Each row is a point. The window is the flat piece filled in between its corners: a triangle in 3 columns, a solid with four corners in 4, and so on. A path goes straight from each point to the next, and from the last back to the first. List the points from which the path goes on through the window.

Window:
| -28 |  21 | -35 |   5 |
|  22 |   9 |  41 | -14 |
|  34 | -32 | -28 |  31 |
| -24 |   7 |  68 | -18 |
Path:
(1): |  21 | -29 |  14 | -23 |
(2): |   3 | -31 |  21 | -46 |
(3): | 25 | 15 | 91 | 26 |
(4): |  22 | -15 | -23 |  41 |
(5): |  32 | -44 | -12 | -30 |
(6): | -17 |   9 | -40 | -15 |
(7): | -12 |  11 | -16 |  30 |
(8): | -19 |   9 |  37 |   9 |
(9): | -39 |   4 |  19 | -41 |
(10): | -17 |  -2 |  38 | -29 |
(11): | -26 |  24 |  45 |  17 |
(12): | 22 | 42 | 36 | 27 |
Through the window after points: 4, 6, 10, 12

Window:
|  52 |   2 |  -3 | -23 |  17 | -82 | -60 |   2 |
| -12 | -36 |  39 |  -9 | -28 | -36 | -26 | -22 |
| -26 |  16 |   8 |  -8 | -45 | -17 |  74 |  22 |
|   0 |  -3 |   1 | -95 |   3 |  12 |  49 |  25 |
| -21 |  19 |  33 | -30 | -13 | -58 | -34 | -10 |
|  43 |  30 |  45 | -24 |   5 | -26 | -41 | -49 |
|  -4 |   4 | -14 |  -8 | -19 | -25 | -44 |   1 |
|  22 |  39 | -26 | -13 |  88 | -19 |  42 |  41 |
Path:
(1): |  -1 |  -3 |   1 | -13 |  14 | -45 |  -4 | -11 |
(2): |  18 |  10 |  -4 | -23 |  14 | -39 |  -1 | -13 |
(3): |  28 |   1 |  26 | -19 |  14 |  -8 | -18 |  44 |
(4): |  12 |  23 |  52 | -17 | -17 | -14 | -24 |  13 |
(5): |  16 |   9 | -11 | -26 |   5 | -41 | -28 | -43 |
(6): | -22 |  14 | -28 | -58 |  -1 | -21 |  83 | -27 |
(7): |   0 |   7 |  43 | -17 | -22 |   5 |  -1 |  53 |
(8): |  17 |  13 |  54 | -19 |  -2 | -25 | -39 |  35 |
(9): | -18 |  11 |  -6 | -43 |  -7 | -59 | -12 | -26 |
(10): |  -4 |   9 | -23 | -19 |  -7 | -27 |   2 | -17 |
(11): |  -9 |  12 |  33 |  -5 | -33 | -22 |  -4 |  44 |
(12): |  27 |   2 |  32 | -23 |  -4 |  -7 | -30 |  31 |
Through the window after points: 4, 8, 10, 12

Window (11 x 11):
|  21 |  14 | -12 | -33 |  53 |  30 |  50 | -40 |  52 |   8 | -44 |
|  35 | -20 | -46 | -32 |  12 |  -3 |  32 |   2 |  80 | -40 | -19 |
|   3 |  35 | -28 |  20 |   2 | -19 |  -9 | -55 | -62 | -42 |   8 |
| -13 | -27 | -12 |  13 |  50 |  15 |  -3 |  -1 |  -2 |  -7 |  29 |
| -21 | -33 | -59 | -13 | -72 |  29 | -60 |   4 |  36 |  66 |  46 |
|  20 |  -6 |   9 | -11 | -26 | -22 | -45 |  27 |  44 |   1 | -21 |
| -55 | -12 | -56 | -50 | -36 |  19 |  -9 |  17 |  -9 |  19 |  27 |
|  22 |  35 | -58 |  68 |  26 | -15 |   5 |  31 | -35 | -11 |  10 |
| -25 |   6 | -17 |  20 |   8 |  -6 |  16 | -18 |  36 | -75 | -50 |
|   7 | -22 | -53 |  -4 |  15 |  60 |   8 |   7 | -18 | -22 |  -6 |
|  -2 | -17 |  71 |  27 | -24 | -38 |  78 |  -7 | -15 |   0 | -13 |
Path:
(1): |  -3 |  10 |   3 |   0 | -16 |  20 |   2 |  10 |  26 | -13 |  16 |
(2): |  -6 | -58 | -41 |   4 | -27 | -19 |   5 | -16 |  -8 |  35 | -23 |
(3): |  -1 | -37 | -68 |  47 |  41 | -18 |  27 |   3 | -32 |   6 | -32 |
(4): |  10 |  40 | -23 |  17 |  -2 |  11 |  -5 |  12 |   6 | -35 |  16 |
(5): |   9 |  14 | -30 |  -4 |   5 |  31 |  11 |   7 |  17 | -21 |  28 |
(6): | -15 | -45 | -66 |  -9 |  10 |   9 | -26 | -18 |  18 |  14 | -50 |
(7): |  -8 | -44 | -25 |  -6 |  -4 | -30 |  12 | -22 |  28 | -12 | -23 |
(8): |  6 | 23 | -7 | -2 | -1 |  5 | 18 |  1 | 25 | -8 | 12 |
Through the window after points: 1, 3
